Each row is a point. A path goes straight from each point to the next, and from the last back to the first. The post is the endless flat space through its rows: a point in 2 columns, a line in 3, a plane in 4, and so on, so that a path can go around it. Count how often the path circles the post. Going back the other way cancels.

Post (2 x 3):
[[ 26 -34 -13]
 [-31  17  32]]
Path (30 x 3):
[[  5 -11  30]
 [-21 -35  33]
 [ 39 -37  20]
 [ 38  10   6]
 [ 14  22 -23]
 [-20 -16 -18]
 [-12 -24   6]
 [  2 -33  46]
 [ 64 -37 -17]
 [ 29  31  -6]
 [-27  26  10]
 [ 39   7  11]
 [  8 -17  28]
 [  3 -75  30]
 [-57 -27   4]
 [-80   0  18]
 [  7 -83  18]
 [ 56 -32  17]
 [-23  80  48]
 [ 28  -5  13]
 [-40  11  57]
 [-70  -1  46]
 [ 36 -40 -73]
 [  9   8 -10]
 [ 46 -21  -7]
 [ 19 -39  29]
 [-10 -37   9]
 [  5 -34 -21]
 [-50  64  19]
 [ 22  -2  -1]]
Times around: 1

Post (8 x 9):
[[ 25  20 -44  -9  17 -11  -3   5  15]
 [  3  45 -20 -37  36 -26  14 -11  40]
 [-12  -4  76  17 -40  32  32 -15   2]
 [-23   9   8 -26 -39  43 -38  11   1]
 [ 15  -8  28  17 -12  61  38 -31  32]
 [ 11  43 -78  -5  -1 -34  17 -18   9]
 [ 13   4 -55  -5   0 -27  13   7  57]
 [-21 -49  10 -31 -24  27 -33 -13 -15]]
Path (32 x 9):
[[ -14  -14  -19   10  -24  -15   -3  -48   -4]
 [  39   46  -83   16  -67  -37   17  -15   51]
 [  15  -51   -2  -14  -37  -29   22   17   39]
 [  27  -39  -48    6    5    6   20   23    9]
 [ -10   11   26   -8   42   21   34  -26    4]
 [ -19  -33  -45   17    0  -41   -6  -46   36]
 [ -13   24   -8  -36  -14    3  -37   23  105]
 [  11   15   24    3  -42   30   31  -33   23]
 [  21   -8  -55  -13  -22    8   34   20   61]
 [ -15  -16  -13  -62   37    2    5  -18   42]
 [ -73   45   23  -49   -9   -8  -53   57   30]
 [  13   33  -23   -2   32   26   -7   -8   66]
 [   0  -27   24   47  -38  102  -22    8   23]
 [  -6   36   73    7   29  -11   15  -71   -3]
 [  24   10   16  -30  -15   45  -72    1   10]
 [  52   -7  -66   -5    7   12   25   -1   48]
 [ -45   17   13  -29  -60   66   15  -32   14]
 [   3   -7  -25   13   37    0   14   20   23]
 [  64    3  -69   67   65  -72   45   10   55]
 [  19    6  -16   56  -75   -7  -28  -16  -30]
 [  58  -15  -27   -8   15  -11   -1  -22   18]
 [  18   34  -31   -6  -34   43   24   23   58]
 [ -18   37   25  -21   -8  -11    9    8  -33]
 [ -43   52    6  -47  -24    1   -7  -29 -106]
 [ -17  -24   65  -16   29   -6   39   12   21]
 [ -45    8   31  -26   16  -28   -7   17   31]
 [  -9   -8   58  -28   46    6   37  -80    3]
 [  48  -18  -19   -4    1   -6  -29   24   90]
 [ -10   16  -63  -56  -45  -25   10  -15   66]
 [ -23   54   -7  -57   -6   56  -12    3  -16]
 [ -17  -28  -34  -22    6   13    1    8   19]
 [   4   54  -69   50   -6   28    7  -33    6]]
Times around: 5
